Each row is a point. A path goes straight from each point to the next, and from the last back to the first. The post is the endless flat space through its rows: a point in 2 columns, a line in 3, a plane in 4, and so on, so that a path can go around it. Count how often the path circles the post. Going back the other way cancels.
In the rows, zero is written as 128.

Post, one row:
[[135 113]]
Path:
[[135  60]
 [159 113]
 [164 149]
 [128 132]
 [115 110]
 [127  93]
 [167  78]
 [164 130]
 [144 170]
 [108 125]
 [ 83  89]
 [106 119]
 [124 149]
 [ 99 113]
 [132  83]
 [157  79]
 [164 132]
 [141 163]
 [ 94 140]
 [111  99]]
Times around: 3

Post, 5 rows:
[[121 189 167 108 140 101]
 [154 136 154 151 153 152]
 [166  88  81 134 144 165]
 [108 116 124 152 120 143]
 [118 151  81 109 158 140]]
Path, 22 rows:
[[140 140 137 115 154 183]
 [162 147  92 121 146 172]
 [149 123  95  79 121 132]
 [148 149 133  96 172 136]
 [193 126 174 131 149 121]
 [104 178 111 179 131 115]
 [146 110 103 135  94 157]
 [100 170 135  95 146 151]
 [110 100 111 105 167 143]
 [119 124 108 177 192 155]
 [136 163 100 158 171 118]
 [105 162 143 128 171  85]
 [ 83 114 127 103 142 159]
 [110 123 138 161 103 172]
 [148 162  98 120 160 138]
 [147 128 104 173 151 118]
 [123 124 164  92 143 101]
 [111 123 123  96 156 170]
 [153 195 153 117 161 151]
 [156 128  80 158 133 127]
 [137 123  78 142 171 135]
 [152  79  83 133 155 168]]
Times around: 1

Post, 11 rows:
[[117 152 150 135 136 157 136 146 120 156 131 139]
 [129 129  95 125 123 142 129 157  92 143 146 123]
 [125  56  93 157 103 115  96 175 160 126 139 151]
 [122 115 144 110 130 121 107 142 149 112 136 137]
 [105 109 131 113  92 113 102 135  90 155 108 117]
 [103  99 114  93 140 156 155  80 127 112 153 132]
 [160 114 144  95 153 142 140  63 150 128 112 145]
 [113 151 131 137 116 147 143 153 171 131 142 128]
 [131 122 117  95 126 148 136  60 156 110 136 182]
 [146 154 163 112 131 116 146  67 132 106 132 150]
 [134  78 121  89  65 117 132 148 112 152 124 133]]
Path:
[[129  24 113 121 171 163 102 139 243 129 143 184]
 [ 98  92 164 123 110  91  94 158 101 166  96 127]
 [106 182 126 127 107 165 135  72 140 146  92 204]
 [101 161 172 170 167 127  74 127 204  70 118 118]
 [109  73 118 144 118 154  90 161 157 148 140 155]
 [132 116 116 117 193 181 125  97 171 148 137 163]
 [ 98 118 154  90  85 116 111 142 140 187 119 145]
 [174 153 167 108 101 118 127 132 154 163 135 136]
 [179 124 110 151 102 166 162 104 120 143 139 184]
 [129  87 139 135 167 176 160 132 126  92 151 141]
 [ 73 113 125 101  94 122 149 132 119 110 139 127]
 [138  86 130  94 117 113 144  91 119 155 112 127]
 [139 146 132 112 138 148 144 156  84 162 174 116]
 [158 154 125 162 152 166 141  95 126 111 152 146]
 [146 150 118 136 144 163 178 111 117  95 142 107]
 [ 55 100 136 136 107 153 169 144 148 132 137 139]
 [ 93 111  94 101  58 123 180 114 163  85 195 173]
 [123 122 128 132 133 140  81 125 178 132 165 195]
 [126  99 127 128 100 117 101 121 158 125 122 120]
 [ 79 100 114 133 153 200 138 153 134 121 159 149]
 [144  78 133  92 143 150 145 136 153  98 156 114]
 [120 101 109 112 155 161 130 118 162  82 198 180]
 [138  98 139  96 105  78  99 119 111 108 137 143]
 [117 164 127 119 107 161 172  83 128 184  97 141]
 [118 132 135 148 138 113 123 125 124  89 105 111]
 [173  91  81 116 152 163 121 114  79 141 131 145]
 [108 127 114  97  89 139 133 112  91 138 156 107]]
Times around: 0
